Rows are points. The window is the flat piece filled in between its corners: a triangle in 3 columns, a solid with four corners in 4, and so on. A path goes straight from each point to the next, and from the last back to the first. After which points does the path pass through the window?
In the rows, zero is written as 128.

Window (3 x 3):
[[ 77  83 129]
 [119  88 104]
 [138 195 171]]
Path:
(1): [136  52 143]
(2): [161 142 192]
(3): [ 87 194 161]
(4): [ 65 165 121]
(5): [129  96 160]
(6): [126 123 187]
(7): [117 171 125]
(8): [ 90 107  92]
(9): [145  78 122]
(10): [106  62 147]
(11): [ 58 121 103]
(12): [103 158  84]
Through the window after points: 4, 6, 8, 10, 12

Window (4 x 4):
[[ 86 143  66  87]
 [202 173 165  97]
 [116 139 135 137]
 [105 130  73 161]]
Path:
(1): [129 213 132 120]
(2): [109 119  98 125]
(3): [194 122 173 100]
(4): [190 197 154 132]
(5): [ 77 194  92 111]
(6): [134  93 119 122]
(7): [202 132 164 116]
(8): [176 196 157 118]
(9): [117 189 119  95]
(10): [126 122 114  93]
(11): [105 101  90 124]
(12): [ 56 160  60 142]
Through the window after points: 1, 5

Window (8 x 8):
[[ 76 162 156 101 156  93  58  66]
 [148 181 114 126 110 138 195  95]
 [138 105  98 197 144 111 161 113]
 [221 171 125  70 185  91  83 147]
 [152  86 114 187  31 136 154  61]
 [169 113 148 100  51  55 169  25]
 [104 164 112 138 152  79  70 176]
 [156  69 110 147 126 140 167 174]]
Path:
(1): [132 147 194 167 126  74 158 139]
(2): [153 135  97 123 101 109 126  93]
(3): [104 132  74 100 154 111 111  95]
(4): [186 143 162 154 139 116 120 195]
(5): [143 113 160 176 105 107 139 108]
(6): [132 119  41 151  80 122 125  97]
(7): [114 141  39 113 140 105 116 131]
(8): [153 151 189 153 108  86 137 109]
(9): [134 126 168 145 131 110 121 135]
(10): [148 155  15 102 159 106 149 165]
(11): [140 154  31 113 112 117 130  22]
(12): [154 108 162 166  73 113 173 110]
(13): [191 133 148 174 121 114 151 168]
(14): [140 108  81  85 142 100 117 121]
(15): [146 107  39  93  85  75 156  59]
(16): [170 128 141 153 109 102 161 128]
Through the window after points: 1, 5, 7, 11

Window (9 x 9):
[[227 148 178 110 125 207 132  67  89]
 [ 79 131 136 172 100 122 167  85  99]
 [125 124 169 182 181 116 110 207 129]
 [ 82 116 121 176 107 161  60 132  87]
 [177 115 102 183 169 120  99 159 113]
 [115  70  94 168 118 101 165 142 208]
 [146 157 137 147 131 104 109 179 160]
 [115  96 124  81  76 116 116 151 112]
 [ 91 116 103 223  74 158 184 174 120]]
Path:
(1): [194 148 133 191  45 101 139 152 175]
(2): [180  88 163 173 120  93 107 124 103]
(3): [105 132  96 125 122 165 116 174 138]
(4): [115 126 137 172 165 143 158 171 129]
(5): [148 109 127 229  42 120  73 123 122]
(6): [155 124 143 184  83 102 144 137 125]
(7): [ 47  99  88 193 212 187  97 163 151]
(8): [107 143 136 129 172 119 104 172 132]
Through the window after points: 8
